Every row gives one point. The last column is the point's height on a tilted bowl or saddle (a function of degree 2), plus a little noise. Along how many of its main directions does it bend up, bend down or stay straight?
(in the rows, 128 means zero)

Points (18 x 4)
[[119 180 154 103]
 [ 93  78 110  79]
 [160  99 107 135]
 [ 94  80 168 121]
 [110 156  59  87]
 [143 195 146  88]
 [ 63 186 158 139]
 [171 125 191  95]
 [142 159 112 117]
 [ 85 105  97  76]
 [134 129 176 113]
 [203 125  39 185]
 [128 141 137 116]
 [131 180 152  99]
 [102 132 106 103]
 [120 175 114 111]
 [183 197 184  24]
 [130  89 110 111]]
Directions: 1 up, 1 down, 1 straight

Points (15 x 4)
[[ 95 100 169 130]
 [158 104 146  86]
 [143 102 175  80]
 [ 75 124 178 158]
 [149 131 153 101]
 [218 145 162 110]
 [133  29 164  79]
 [ 98 178  71  19]
 [113 120 142 104]
 [156 113 122 105]
 [143 148  69 113]
 [195 163 187 119]
 [130 104  69 117]
 [ 91 108 181 143]
 [135 166 131 113]]
Directions: 2 up, 1 down, 0 straight

Points (24 x 5)
[[141 127 125  95  95]
 [158 123 107 164  85]
 [ 95 210 146 154 154]
 [ 44 151 175 116 173]
 [ 96 163 157 139 115]
 [194 118 152 113 108]
 [ 80 122  37 164 128]
 [ 98 177 129  83  83]
 [173  96 159 115  98]
 [152 204  99  92 110]
 [117 161 158 183  83]
 [ 84 138 101 166 112]
 [ 97  50  72 147 228]
 [110 142 122  90  82]
 [179 105  86 187  99]
 [115  71 157 109 130]
 [156 121 129  82 107]
 [116  74 103  72 143]
 [149 123 103 104 107]
 [173 152 140 152  77]
 [177  47 136  90 193]
 [114 101 167 130  98]
 [164 202 144 184  95]
 [141 202  69 120  91]]
Directions: 2 up, 1 down, 1 straight

Points (21 x 5)
[[ 48  85 143  73  71]
 [186 101 173 144  99]
 [164  60 113 128 110]
 [ 48 237  98 119 220]
 [ 61 111 102  69 124]
 [ 84 188 136 101 181]
 [157 128 143 195 129]
 [142 120 173 179 142]
 [141 172 112 107 184]
 [104  73 138 168 192]
 [ 85 104 124 151 161]
 [104 122 100 123 137]
 [188  84  94  99 118]
 [ 85  84 143 159 184]
 [165 184 142 147 141]
 [173 158 173  83 174]
 [112 106 117  98 121]
 [198 118 127 173  95]
 [ 89 135 163  96 113]
 [113 131 105 174 141]
 [106 117 184 142 124]]
Directions: 1 up, 1 down, 2 straight

Points (49 x 7)
[[131 101 100 209  89 163 174]
 [ 81 110  99 177 145 201 176]
 [217 161  82  88 201  83 205]
 [123  99 116 175 142 167 157]
 [113 195  88 103 156 192 155]
 [121 120 144 175 115 126 139]
 [131 100 119  36 119 121 150]
 [ 80 112 100  98 156  52 160]
 [191 193 117 177 124 159 169]
 [ 85 144 161 195 103 162 164]
 [138 140 152 146  99 143 129]
 [113  96 170 154 141 131 153]
 [174 103 149 121  80 114 146]
 [168 144 118 133 123 174 142]
 [197 195  80  71 167 166 184]
 [164 181  86  91 157 137 139]
 [163  52 114  85 173  56 211]
 [114 140  36  96  91 168 153]
 [ 83 134 162 143 120 126 135]
 [107 129 114 115 155 141 127]
 [ 71 142 195  86 104 142 158]
 [124 157 139 145  83 138 123]
 [ 94 222 141 192 163  98 183]
 [ 98 168 190 165 170 166 180]
 [147 109 159 112 128 163 143]
 [149 160  63 112 113 142 128]
 [ 85 147  65  92 136 156 140]
 [124 118  99 143  87 237 182]
 [147 125 145  94 182  51 175]
 [128  89 125 104 115  45 156]
 [116  77 137 118 186 209 197]
 [ 62 128 107 186 135 108 160]
 [100  83 156 161 134 197 173]
 [142 171 146 125 102 145 126]
 [141  72 115 129 161  63 177]
 [ 69 132 184 110  86 163 154]
 [ 81 127 175 166  58 210 187]
 [101  95  75  61 111  90 148]
 [100 114 149  86 202 142 168]
 [126 101  99 144 164 119 146]
 [115 147  97 160 126 135 125]
 [161 159  81 121 207 114 166]
 [154 114  90 170 163  98 164]
 [127  92 190  90  59 146 160]
 [134 109 155 107 140 127 134]
 [218 166 108 104 128 114 163]
 [ 95 177 147 145 134 183 147]
 [180 133 168 200 134  53 220]
 [158  92 135  88 173 144 165]]
Directions: 6 up, 0 down, 0 straight

Points (39 x 7)
[[ 28  72 142 110  72 176  65]
 [ 96 170 149 209 116 132  88]
 [132 108 139 120 139  87 103]
 [147 157 138  85 111 120  94]
 [126 160 156 134 120  83  98]
 [182 195 138 151 158  57 113]
 [150 171 185 165  64  96  51]
 [156 163 103 135 149 159 143]
 [110 129 168 127  89 134  87]
 [146 122 135 147 140 149 134]
 [120 146  80 132 152 153 134]
 [151 121  95 144 103  94 130]
 [145  99  89 105 192 116 110]
 [ 91  97  96 116  70 170 127]
 [139  99 139  74  90 104  61]
 [181 155  86   7 133  76  15]
 [157 141 144 170  81 186 111]
 [ 94  92 171  94  72 186  47]
 [118 122  93 129 160 184 130]
 [212  92 184 123 140  40  73]
 [147 150 130 152 139 106 126]
 [182  95 137  88 111 186 109]
 [120 171 108 143 140  97 112]
 [204 102 125  67 218 120 116]
 [101  82 148 108  87 157  86]
 [163  80  46  80 150 156 139]
 [124 106 100 183 123 139 148]
 [115 177 107 115 117 183 110]
 [144 111 103 117 146 165 138]
 [148 148 194 156  78 107  68]
 [131 107 132 127  58 103  90]
 [147 138 127 125 124 143 130]
 [147 140 142 106 144 108 117]
 [146 153  79 139  71 113 123]
 [ 95 168 109 155 143 154 116]
 [100 160 177 112 113 127  88]
 [ 89 156 124  87 118 105  75]
 [119 120  83  82 170 159 103]
 [142 140 115  97 101 144 110]]
Directions: 1 up, 4 down, 1 straight
